Each row is a point. The last column is the point's height on a tilted bowl or saddle (a function of degree 2), plus a little noise. Along how many of its main directions does it bend up, bend down or stay straight?

Points:
[[-39 -30  53  -4]
 [-25  15  38 -14]
 [  4   0  42 -14]
 [ 32  -8 -13 -25]
 [-28 -13 -30  -2]
 [-29 -23  16  -2]
 [ 38 -48  56 -60]
 [  5   8   3  -9]
 [ 53 -24  -6 -54]
 [  7  32  46 -17]
 [ 18   1 -19 -13]
 [  0 -30  48 -15]
 [-41  19  15 -19]
 [-14  17 -19  -8]
 [  3  29 -33  -7]
 [ 31 -40  -7 -37]]
Directions: 0 up, 1 down, 2 straight

Points:
[[ -6  28   0  -6 -12]
 [-22 -26 -27  27 -34]
 [ 17 -17  15  -2  -4]
 [ 46 -16   1 -12 -35]
 [ 31  -6 -20  -3 -28]
 [  4  -8  12  21  -2]
 [ 30  -2 -22  31 -35]
 [  0  -6 -16 -19 -18]
 [ 21  31  23  -7 -29]
 [ 14 -39  -4 -35 -32]
 [-37  17  22   6 -21]
 [ 14  -3  -6  20 -14]
 [  5 -23 -17  60 -28]
 [ -4  10  21 -15 -11]
 [ 39   9  -8 -13 -28]
 [  0  25 -34 -27 -13]
 [  9  -1   8  -7  -8]
 [ 20  17 -42  52 -60]
 [ 16  -1 -42 -19 -33]
 [ 33 -12   0  14 -20]
 [-36 -26  20 -12  -6]
 [ 18 -11   8  -5  -9]
 [ 27  22  26  13 -32]]
Directions: 1 up, 3 down, 0 straight

Points (49 x 7):
[[  0  14  -2  -1 -16  50  28]
 [-43  -5 -39 -24 -30 -26  10]
 [  0  -8  -3  -3  -4  10   7]
 [ 32  30 -11  -2  -1 -23  12]
 [  7  32 -15  26  12   8   2]
 [ 26 -15   8   5  13  30  10]
 [  1 -32 -10  28   1 -29  23]
 [  5 -34 -30 -25  14   8   9]
 [-12  60  13  30  -1 -41  16]
 [-55 -29  -8  11  11   5  19]
 [ 16 -11  -9 -33 -29  -9  36]
 [-19 -16  15  -1  -6  -7  12]
 [  0  -6 -23   6   6  15   2]
 [  0 -29 -13  33   2  40  29]
 [ -4 -11  15 -12   2  19  12]
 [-21  32  -5   1  17  15  -3]
 [ -4   7  22  47   4 -20  20]
 [  4  21  16   6  23  20  -5]
 [ -2  21 -31 -24 -11  13  14]
 [  0 -17  11  26   7 -10  13]
 [ 13   1   6 -45 -34  33  60]
 [  9  48  -6 -12   5 -36  10]
 [  4  17  -8  -2 -11  17   9]
 [-14  38  10  32 -42  14  40]
 [ 34  29  24 -49  23  49  29]
 [  0  52 -60 -13   5   7  25]
 [ -7  15  -5 -13  42  -1  -8]
 [ 45  23   7   9 -12   5  15]
 [-11 -16  17  29 -14  -4  26]
 [ -7   4 -11  12 -25   6  17]
 [ 43  25 -29  23 -20 -56  54]
 [-13  10  28 -13  23 -25 -10]
 [ -5 -18  15  27  -7  17  25]
 [ 22  16  -6 -12  -5  37  16]
 [  2  -8   1  42   3 -26  21]
 [-15   7  25  26  -3 -34  14]
 [ 12 -25  12 -17   1  45  32]
 [-14   2  11 -16 -41   1  36]
 [-18 -17   0  10 -20  11  22]
 [  7  -6 -28  -4  -8 -26   8]
 [ -1  -9   4  -3  -1   9   7]
 [ 21  26 -28 -29   6 -16  13]
 [ 22 -21  -1 -26 -31 -37  48]
 [  7  -9 -16 -18   2 -38   9]
 [ 16  18  -7   5   5  -3  -1]
 [-14   9  40 -22 -14 -13  14]
 [  7   3 -13  14  -7  16   7]
 [ 13  21  11  -5 -37 -11  33]
 [ 10  -3  -6   0  15 -16  -2]]
Directions: 4 up, 0 down, 2 straight
